Each row is a point. The points of each table are mixes of a few directions, plus a little noise. Count the directions of each table, and those that both share. Where both have some left over, give the other angles between the two spaces (their principal angles), to ten degrees, smallest first.

First:
[[  0  -2   0]
 [  0   5   1]
 [ -1 -16  -1]
 [  4  60   4]
 [ -3 -46  -3]]
Second (4 x 3):
[[ 15 -26 -16]
 [-22  39  24]
 [ -6  10   6]
 [ 13 -24 -15]]
Directions: first 1, second 1, shared 0; angles 40

First, 7 rows:
[[-22  -3   8 -28 -11  -2]
 [  3  25 -43   9   6   7]
 [  1  -9  11 -16 -34 -25]
 [ -5  -7  44   8  26  -3]
 [ -2  23  -4  20  37   6]
 [  8   0  -8  17  19  17]
 [ 16 -29  -9  -9 -42   0]]
Second:
[[ 29  -7 -10  60 -14  26]
 [ -9  19  15   1  13 -17]
 [-15  -6  -3 -45   2  -9]
 [ 17   1   0  43  -5  13]
 [-13  -3  -1 -36   4  -9]
 [ -7  -3  -1 -22   1  -4]]
Directions: first 4, second 2, shared 1; angles 30

First (9 x 9):
[[ 18  27 -11  43  23 -11  -9  23 -32]
 [ 11  17  -7  27  14  -7  -6  15 -20]
 [-17 -26  11 -42 -22  10   9 -23  31]
 [ 15  22  -9  36  19  -9  -8  19 -26]
 [-15 -22   9 -35 -19   9   8 -19  26]
 [  2   3  -1   5   3  -1  -1   3  -4]
 [  2   3  -1   5   3  -1  -1   3  -4]
 [  9  13  -5  21  11  -5  -5  11 -15]
 [-25 -38  15 -60 -31  15  13 -32  44]]
Second:
[[ -3   3  32   4  -5 -18  18 -10 -26]
 [ 19 -20  26  10  -2  -3 -24  12   6]
 [-17  18 -36 -10   5  10  15  -9   4]
 [-28  30 -42 -12   7  11  34 -20  -5]
 [-20  19 -23 -17  -5 -12  25  -8 -13]
 [ 33 -31  40  28   7  18 -41  13  21]
 [  7 -13  13 -11 -15 -29 -10  17  -8]
 [-18  18 -24 -11   0  -1  22 -10  -7]
 [ 26 -24  15  19   8  23 -40  15  28]]
Directions: first 1, second 3, shared 0; angles 80

First:
[[ -2  12  10  -5   1 -30  10  12  10  -4  12]
 [ -2  18 -27   6 -20   6   1  13 -27   6   9]
 [  5  -7 -47   8 -22  49 -12 -16 -47  -3  -3]
 [ -1   7  -7   4  -6   4   0   6  -7   6   1]
 [  1  -2  22 -13  11 -39  11   2  21 -18  13]
 [  2  11 -33   3 -21  10   1   3 -33  -4  12]
 [ -3   8  15   1   5 -15   3  11  15   8  -1]
 [  2 -36  36  -3  31  18 -11 -27  36  -1 -27]
 [  6 -34  20 -11  21   5  -5 -30  21 -20 -11]
 [ -8  24  11  11  -1  -8   2  26  11  30  -4]]
Second:
[[-19 -19  27  19   3 -11  30  29 -29 -12 -16]
 [ -3  -8 -21  33  28  19  -8 -27  28  28 -18]
 [  1 -13  -2  13  -2  -4  12  -5 -24  -9  -8]
 [ 36  30  23 -25 -22 -21 -22 -14  14  28  -2]
 [  5  33 -16 -60 -16  12 -34  10  32 -15  49]
 [  7 -10  -7   8  -6  -5   7 -13 -22  -8  -3]
 [ 14   1  -8   7   0  -1  -5 -24   1  11  -7]
 [-11   7  13 -18  -5  -2   1  27   3 -11  12]
 [ -6  10  11 -13  -1   0  -4  17  12   0   7]
 [ -9 -12 -13  26  20  12   3 -11   9  11 -13]
 [-15 -17  -7  10   3   3  17  10 -24 -23   1]]
Directions: first 3, second 4, shared 1; angles 50, 90

First, 11 rows:
[[ 39  60   6   6  11 -24  15   8 -13 -13 -37   7   1  13]
 [  8  20  -8  -6   2  -6   7 -13  32  -8  11  16   0  -5]
 [-13  18  -1 -12  21   8 -11   8   1  10  -4   6   3  -1]
 [  4 -43   2  11 -36  -5  -8 -10 -23   5  13 -22  -5  -7]
 [-19  -8 -16   5  -2   9 -18   2  12  20  41  -3   7 -17]
 [-11 -32   7  20   6   9  24  15 -16 -22 -19 -19  -1  19]
 [ -7  13 -13   5  25 -11   7  17  -7 -26  -9 -26   3   9]
 [ 14 -15   5   2 -31  -5  -7 -16  -5  11  10   3  -4  -9]
 [ 10 -11   2  15 -27  17  10 -17  33  26  32  38   5  -9]
 [-11  23   4 -16  26   9  -2   6   8   4 -14  16   0   3]
 [-16 -20  12 -27   4   0 -17  -3 -24  -7 -24 -15 -11   3]]
Second, 8 rows:
[[  9 -14  -2   7 -20   0   6 -13  14   3  16   6   0  -5]
 [  0  -1   0   0   1   0   0   0  -1   0   0  -1   0   0]
 [-17  35   5 -20  50   0 -15  32 -35  -7 -42 -18   0  12]
 [ 15 -28  -2  15 -41   0  12 -25  28   4  35  14   0 -10]
 [  8 -17  -2   8 -23   0   6 -15  17   3  19   9  -1  -6]
 [  5  -8  -1   5 -12   0   4  -8   8   2  11   4   0  -2]
 [-22  39   4 -22  55  -1 -17  35 -37  -7 -46 -19   1  15]
 [  5  -8  -1   5 -11   0   4  -7   9   1   9   4  -2  -3]]
Directions: first 6, second 1, shared 1

First:
[[ 28  15  -5  -8  17   2  27 -15 -16  -1 -24 -19   3   5  23  24   1 -19]
 [-30   5   8   3 -44  18   5  -6  11  28  -9  -9  33  19 -10 -48  -6  28]
 [ 22  -5  10  16 -20  -3 -30  11  -5   1  27  24  12 -17   2 -18  -2 -25]
 [ -8   5  22  16  23 -14 -34   7  -4  -2  34  19 -14 -24 -30   1  13 -17]
 [-19 -10  -4  15 -12   3 -13   3  23 -10   6  -8   8   6 -12 -26  -3  23]
 [ -4   0  -1  -4   2  -1   3   1   0   1  -3   0  -4   0  -2   4   0   2]
 [ 17   5 -23 -24  31 -21  28   9  -5 -18 -34 -15 -41 -13   8  60  -4 -19]
 [-19 -11  -6 -20   0   4  10   4   1   5   0  11 -13  11   1   9   0  25]
 [ 12  -2  -1   4   6  12   5 -13  -4  -5   2  -5  15  14  19  -5   2   4]]
Second:
[[-29 -24  -5   0 -43   5 -19  20  22   6  17  22   6   5 -12 -35  -8  33]
 [ 18  -4 -18   3  -4 -14   0  13  10 -19 -15 -11 -11 -14   5  13 -10 -16]
 [ 20  -6 -10   4  -3 -18 -12  18   4 -16   1   6 -16 -22   0  14  -6 -24]
 [  9   5   1   1   9  -4   2  -2  -5  -3  -2  -3  -3  -5   2  10   2 -11]
 [ 11  -7 -20   3 -11 -11   1  13  15 -18 -17 -13  -8  -9   5   6 -12  -6]
 [ -9  15  10  -5  18  16  23 -26 -11  13 -13 -19  15  22   6  -1   8  14]
 [-16  13  44  -3  24  14 -14 -18 -35  34  45  38   9   6 -13  -7  25   0]
 [ 18  -6 -16   4  -6 -16  -6  16  10 -19  -9  -4 -13 -17   3  12  -9 -18]
 [  2  -4  -7   1  -6  -3   0   5   6  -5  -5  -3  -2  -2   1   0  -4   0]
 [  3 -12 -20   2 -19  -7  -2  15  19 -14 -12  -8  -5  -5   2  -3 -12   3]
 [-27  30  42  -9  41  36  27 -52 -37  42   9  -5  29  39   1  -8  27  25]]
Directions: first 6, second 3, shared 3
